Each row of a before or after table is a point. The points were changed in one or more steps. Then noise was added and the rows were shuffled. The steps act on how far a point lies along the listed directions, d1 being the first. Name the steps. A step turns or swaps two directions, mirrors them in a line or flattens them onto one, adds a multiple of one to another, or multiplies one. Angles are multiples of 10 degrees, from the lower direction toward the higher: turns from -170 to 170, lines from 10 to 170 but not 90. Use the fewest steps. Two steps may share a direction if one is a turn and the other turns, adds or multiplies; they go together, in the order done. Otherwise the lowest direction goes first.
(in the rows, 128 means zero)

Directions:
(1): [ 79 134]
(2): [134 177]
Before (14 x 2):
[[155  79]
 [140 188]
 [156  97]
 [145 135]
 [111 117]
 [143  39]
 [176 143]
 [187 106]
 [108  97]
 [151  94]
 [105  82]
 [ 95  83]
 [115 138]
 [177 144]]
After, 14 rows:
[[138 168]
 [103 122]
 [169 102]
 [ 91  99]
 [205 108]
 [169  88]
 [148 132]
 [190 137]
 [113 136]
 [190 134]
 [106 107]
 [160 101]
 [154  65]
 [103  97]]
Steps: multiply d1 by 1.3; multiply d2 by 0.7

Directions:
(1): [158 127 182 162]
(2): [179 168 114 106]
(3): [ 94 169 165 100]
(4): [145  87 150  78]
Before (11 x 4):
[[192 104 171 143]
 [159 194 162 139]
 [110 155 101 123]
 [ 99 194 103 101]
 [156 179 128 184]
 [175 123 161 157]
 [ 97 151 188  90]
 [ 98 168 134  78]
 [138 151 126  48]
 [120 145 119 175]
 [119 174  90  95]]
After:
[[144 130 172  76]
 [124 182 179 150]
 [135 152 153 154]
 [ 76 165 148  81]
 [152 103 163 132]
 [175  99 174 108]
 [133 174 151 157]
 [146  90 117  84]
 [ 96 186 153 131]
 [140  86  87  74]
 [ 96 191 109 131]]
Steps: turn d1 and d4 by 110 degrees; multiply d2 by 0.4

Directions:
(1): [ 82 170 130 170 144 101 153 157 184]
(2): [ 99 114 127  78  91 128  92 197 143]
(3): [144 125 104 116 113 104 209 167  91]
(4): [190 171 171 151 136 138 108 177 116]
(5): [135 120 173 116 112  38 117 108 125]
(6): [138 138 134 159  34 146 139 108 147]
Before, 8 rows:
[[165 143 149 159 183  93 169 156 117]
 [ 98 110 170 111 116  56 103 102 151]
 [ 76  70  96  45 116  65 136  86 152]
 [ 94 176  97 120 180 104 169 206 143]
 [129 150 127 139 136 112 151 180 135]
 [144 100 147  98  59  50 130  95 110]
 [112 131 133 105 179 115 107 187 112]
 [ 84  72 109 104 116 117 120  94 156]]
After (8 x 9):
[[ 84 178 113 124 193 119 114 174 168]
 [ 87 115 116  93 170 111 126 170 113]
 [113 121 131 153 187 103 118  91 154]
 [135 123 163 111 110  42 156 145 122]
 [175 123 142 127 115 115 157 186 108]
 [ 91 138 130 137 143 119  95 140 161]
 [216 158 171  85 124  66 135 203 103]
 [174 126 184 120  67  68  79 105 118]]
Steps: turn d3 and d4 by 150 degrees; add -0.5 times d6 to d3

Directions:
(1): [149 109  79 121 155  76 156 142  77  88  92  85]
(2): [ 57 193  97 159 142 101 131 150 160 138  95 124]
(3): [151 120  87 174 130 116 158  77 111 165 111 199]
Before:
[[121 166  52 183 173  77 187 118  85 139  54 133]
 [ 79 151 145 134 128 119 117 164 165 115 133  90]
 [150 103  43 148 166  58 179  89  82 139  81 141]
 [138 154  64 203 130  93 161  76 102 132 105 173]
 [138 159 158 120 151 127 107 146 119  99 146 100]
 [ 57 176  35 183 147  80 154 148 137 126  72 145]
 [ 41 163 154 103 144 135  97 170 169 129 124  72]
 [112 159 112 144 118 109 117 125 174 143 117 140]
 [163 102 151 103 127 142 115 165 126 101 138  79]
 [ 43 167 155 108 124 150  99 161 203 130 121 139]
 [ 79 197 129 137 132 122 117 139 159 138 128 129]
 [160 108  61 140 131 107 164  82  53 116  99 139]
 [ 99 158 180 128 113 150  74 132 186 145 132 112]]
After, 13 rows:
[[ 89 171 123 154 132 131 115 162 170 139 114 117]
 [191  99  70 145 165  91 191 104  42 114  76 116]
 [161 127 132 138 119 140 139  83 116 157 149 187]
 [ 98 133 125 166 130 152 130  74 152 201 126 206]
 [120 183 139 157 149 126 117 123 135 135 137 146]
 [116 130 125 174 118 133 136 101 151 162 134 180]
 [131 126  75 105 139  98 147 137  61  76  95  65]
 [138 131 175 147 105 160  86  87 169 170 137 167]
 [128 103 147 133 109 173 124  81 165 168 137 227]
 [185  64  53 159 131 104 174  87  70 124 104 188]
 [198  89 104 132 129 101 150 105  56  69 133  97]
 [170 105 121 131 112 119 125 100 139 141 134 153]
 [158  88  63 102 170  55 164 128  73  96  90  78]]
Steps: turn d1 and d3 by -40 degrees; turn d2 and d3 by 110 degrees

Directions:
(1): [119 187  71 179 150 125 100 155 112 186  76 144 135 104 175 132  86 172
 123 111]
(2): [131 140  67 139  97 120  81  33 111 112 152 104 122 120 184 140 166  98
 162 140]
(3): [112 162 161 164 101  97 134 112 211 130 158 100  62 112 122  91  99 157
 173 101]
(4): [ 64 147 104  89 165 179 162  79 142 120 128 145  81 101 113 168  67 105
 103 152]
Before (9 x 20):
[[ 88 169 176 139 156 149 174 180 185 166 105 162  72  93  94 116  31 170
  119 121]
 [ 83 132 141 120 206 186 207 193 147 165  82 161 125 114  72 144  35 163
   53 134]
 [126 129 196 149 143 102 179 192 211 129 151 118  84 145  68 104  98 147
  140  96]
 [118  63 235  81 108 130 166 137 171  77 158 140 128 147  90 139 154  87
  113 162]
 [160 119 144 186 123 120 135 229 126 125  75 148 181 144 124 107 155 144
  141  95]
 [ 83  83 182  69 138 182 208 134 179  72 148 155  49 133  39 149  84  83
   95 127]
 [162 131 120 129 173 130 138 227  76 178  38 151 199 143 147 122 132 154
   91 150]
 [129 102 141 127 137 137 127 152 114 109 116 138 135 144 109 130 148 110
  110 107]
 [164  86 127 107  97 107 113 111 118  90 144  78 160 154 148 150 193 109
  132 117]]
After, 9 rows:
[[128 123 167 177 118 128 163 196 169 100 108 141 134 137 100 108 132 130
  148  98]
 [119 128 148 133 140 137 132 183 124 146  74 175 155 124 154 156 108 138
   86 153]
 [126  96 182  83 156 167 172 189 106 132 102 175 145 129  79 136 102 123
   86 151]
 [139  95 140 106 190 147 166 222  90 144  97 165 177 159  89 164 125 116
   78 142]
 [129 143 209 140 130  95 178 173 221 137 124 101  87 127 102  66 104 162
  157 127]
 [117 109 111 116 166 173 160 204 102 138  76 173 128 125 104 159  90 124
   78 113]
 [108 116 189 124 168 156 210 199 184 142 113 136 113 132  50 112  68 169
   84 121]
 [142 134  97 135 111 114 107 110 135 118 117  86 136 125 172 150 141 137
  138 103]
 [117 131 138 153 134 123 120 150 138 119 112 132 116 132 122 118 126 129
  121  97]]
Steps: turn d1 and d3 by 160 degrees; multiply d1 by 0.4; multiply d4 by 0.4

Directions:
(1): [132 101 109 138 140 140  87  94 140 195 131 148 109 184 156 110 134 111
 127 159 147 151 121  79  94 172  48  93 197 122  82 133 157 139 111 156
 119 146 162 112 101 162  54 161 137  71 150 214]
(2): [117 146 139 210 136 102 105 177 192 139  75 117 100 169 123  86 146 125
 166 123 136 100 116 143 214 125 166 127 123  81 144  68 113  59 136 184
  88 151 129 155 152 107  90  81  87 101 117 163]
(3): [140 121 114 141 148 136 132 207 123  72 105 178 153  99  94 122  82 147
 154 147 182 148 141  98 129 146  92  64  35  87  94 169  80 141 129 137
 137 106 106 106  98 142 161 102 139  36 158 143]
(4): [120 117 138 165 117  85 136 135 105 118 163 108 153  86  72 103  84 144
 149  87 161 112 107  78 127 127 105 147 175 123 170 166 124 168 170 216
 187 177 183  85 120 128 114  77  97 199 171 140]
Before, 12 rows:
[[125  70  92 165 124 104  98 137 136 157 158 150 129 158 111 105  99 132
  165 139 189 137 105  48  95 167  25 103 202 103  97 162 151 150 122 234
  172 180 215  66  84 163  62 119 109 123 199 234]
 [119 124 125 131 135 156 142 137 154 147  99 127 114 135 168 141 166 112
  113 123  92 137 151 172 146 105 144 147  90 146 117  97 115  92 105  97
   92  84 101 164 144 128 122 141 142 123 109 108]
 [126 113 119 143 118 114 103  97 134 158 139 121 116 146 147 115 117 112
  129 122 127 119 117 122 124 122 105 132 177 136 109 126 136 131 122 151
  121 146 161 135 118 141  85 129 129 134 135 148]
 [122 133 112 154 139 107 101  83 152 180 125 127 100 195 121  98 123 119
  137 149 139 140 114  77 126 147  83 125 191 119 115 110 126 159 137 168
  131 153 186 110 107 137  48 147 109 109 159 186]
 [135 151 138 117 135 147 146 140 137 110  90 134 115 142 146 127 148 130
  130 122  99 116 123 195 177  81 209 132  69 117 128  86 109  83 100  80
  107  78  97 164 147 115 164 119 133 114 100  71]
 [108 128 134 186 140 102 108 146 168 166 114 118 104 185 137 102 130 121
  133 114 168 108 110 105 167 166  80 120 153  99 112 117 124  98 132 209
  110 170 150 129 126 125  60  96 105 106 146 202]
 [135 131 122 117 136 150 132 100 105 139 144 105 115 132 168 152 155 109
  106 131 105 125 141 138 112 133 136 139 171 136 129 122 151 124 124  78
  111 121 127 163 139 121 117 142 145 145 120 114]
 [131 126 131 105 122 124 138 162 112 105 105 151 151 100  99 132 112 132
  121 135 142 132 137 135 129 112 151 104  65 129 127 146  90 139 120  97
  143 130 123 122 121 127 153 128 132 103 144  92]
 [123 121 121 164 129 107  82 143 133 131 101 120 149 172 134  82 109 157
  156 147 157 122  98  92 128 151  97 104 137 103 109 133 130 131 127 170
  107 144 138 123 125 149  81 119 147  79 156 190]
 [120  83  92 189 150 119  82 143 137 149 128 153 133 155 132  91  78 128
  166 144 176 134 116  42 114 186  20  83 189  81 113 163 149 135 144 232
  139 165 186  93  83 144  43  96 123  78 194 236]
 [146 115 120  76 133 170 126 142 124  95 124 148 130 144 168 150 149 108
   92 165 121 161 144 164 108 132 111  89  70 142  83 126 119 133  91  37
   87  70  75 146 123 129 154 172 154  44 113 132]
 [136  97  94 114 136 133 131 135 109 153 133 173 139 152 136 128 103 123
  138 166 142 154 147  72  72 159  52  75 125 141  98 148 112 169 101 103
  145 117 129 106  69 154 139 147 171  74 138 172]]
After:
[[124 121 127  58 126 143 160  98  77 117 177 130 150 107 141 179 112 131
   77 114 141 140 136 120  65 148  75 133 107 168 103 187 128 176 118  94
  156 116 118 110 109 137 157 154 164 154 140 105]
 [129 154 126  67 116 124 163  70  92 106 159 111 134 112 112 159 120 134
  100 126  96 136 133 136  96  98 156 169 118 170 149 136 113 188 139  69
  157 105 137 119 128 113 160 164 136 191 128  55]
 [125 126 127 102 106 120 131  82 110 129 153 105 128 114 148 143 123 118
  108 110  98 113 124 158 115  94 149 161 153 163 130 128 136 138 124 103
  130 129 138 145 134 126 133 139 136 185 114  82]
 [116 108 124 144 130 141 131 112 140 175 127 119 118 136 156 127 150 110
  114 111 106 138 137 131 123 120 101 151 152 153 126 120 132 122 119 146
  122 115 143 135 130 142  87 136 133 154 136 140]
 [138 116 132 150 132 123 131 205 135  61 116 136 147 109 105 112 107 128
  135 126 163 135 128 134 158 122 120  94  59 103 125 138  86 131 131 132
  119 108 107 123 126 113 152  93 111  71 146 143]
 [131 132 115 138 134 109 173 225 113  53 104 164 166  85  81 129  79 153
  165 134 149 123 157 117 142 116 141  89   8 115 145 142  52 142 129 101
  151  99  87 120  95 115 226  76 149  98 127  90]
 [135 109 106  64 110 138 179 172  85  31 159 151 169  60 102 185  99 153
  130 126 139 133 146 150  92  98 140 132  31 140 122 177 106 153 112  83
  174  93 110 101 111 125 233 131 147 160 144  61]
 [135 111 123 144 142 138 106 101 134 178 115 144 109 180 149  95 134 120
  138 135 137 135 103 114 134 128 104 107 175 110 100 114 141 123 104 156
  132 124 167 123 114 153  75 133 129  94 148 170]
 [125 138 136 144 127 128 132  94 117 148 144  78 106 135 163 139 164 108
  113 110  94 103 129 148 141 119 167 169 200 137 162  98 156 107 137 104
  114 144 141 170 159 106 103 117 122 195 112 109]
 [136 109  99  66 136 156 167 169  59  14 151 166 191  34 113 179  56 158
  124 133 137 145 157 124  75 127 103 103  18 128 128 213 103 173 137  74
  165  74  91 107  95 119 223 117 175 120 158  57]
 [131 120 123 151 138 117 113 195 142 116  79 173 142 127  94 102 102 130
  148 148 175 136 132 106 150 134 121  68  60  90 105 141  79 122 119 140
  129 143 134 115 108 136 118 111 121  40 162 151]
 [135 125 119  86 124 129 129 143  74  66 133 131 188 101 120 132  87 174
  129 141 147 136 118 113  79 129 110 110  66 134 113 184 113 176 125  95
  140 100 101 112 115 146 170 137 180 106 152 106]]
Steps: turn d1 and d2 by -140 degrees; multiply d3 by 2; multiply d4 by 0
